Rows are points. To make a cloud, some directions were put in groups of two or more. Within a group, all points are equally far from the middle, so they leave a hole (a ring in 2 directions, a hollow ball in 3). The other directions are filled evenly. Then the cloud was stretched, turned, moved and blurred a little. How many holes are there, and how many directions does each take, smallest first?
In the rows, 100 means zero.

Cloud, 20 rows:
57	127	117
89	101	45
61	109	89
67	142	132
101	175	87
113	99	44
118	47	116
112	84	63
113	74	77
64	115	162
96	153	122
120	100	51
128	122	51
123	97	61
109	39	121
64	79	119
73	121	166
105	46	112
65	117	160
86	80	75
Holes: 1 (2)

Cloud:
158	101	131	103
72	153	36	61
63	62	120	55
30	95	133	110
33	108	138	117
72	139	92	115
50	138	118	75
74	163	120	88
135	128	125	129
99	96	88	91
75	54	54	96
73	93	66	107
135	41	92	104
92	151	116	135
61	64	75	102
91	61	97	116
89	70	53	30
99	109	103	23
66	183	125	58
82	42	97	115
118	64	107	136
75	55	79	84
75	101	70	76
65	91	103	150
124	148	119	108
72	138	92	64
95	95	102	56
145	137	40	107
75	126	96	117
Holes: 0

Cloud (50 x 6):
46	125	83	118	82	117
57	83	145	102	59	87
63	113	139	112	37	76
66	140	168	103	47	107
72	141	153	51	126	65
93	126	111	64	37	74
88	75	151	38	87	94
121	68	109	109	107	129
56	136	94	143	86	112
52	101	114	53	64	126
92	168	161	109	105	92
83	124	168	129	86	120
119	86	148	154	88	63
78	82	142	38	72	113
41	132	121	79	42	100
122	135	92	137	106	72
96	85	120	41	64	134
67	84	111	87	92	56
64	168	162	99	93	96
88	158	123	139	80	121
102	127	149	92	28	120
80	135	136	73	149	54
123	86	145	141	130	72
71	145	121	104	113	39
89	148	138	146	66	120
81	134	73	66	56	121
87	87	127	135	137	84
109	124	134	125	27	115
111	80	149	148	118	89
143	68	93	77	120	85
117	91	172	116	85	116
88	70	93	75	127	107
119	93	123	154	45	101
62	79	102	83	53	87
118	140	134	107	43	116
119	121	126	111	31	82
88	136	75	63	56	117
108	103	187	92	111	78
132	121	149	78	73	119
82	96	131	26	77	117
88	164	151	121	75	59
73	118	84	63	65	141
145	129	123	73	87	97
96	86	83	92	31	116
49	100	115	131	100	96
93	88	140	49	49	129
107	101	90	46	138	74
109	128	152	109	69	42
93	134	179	65	109	65
79	148	92	38	112	93
Holes: 2 (3, 3)
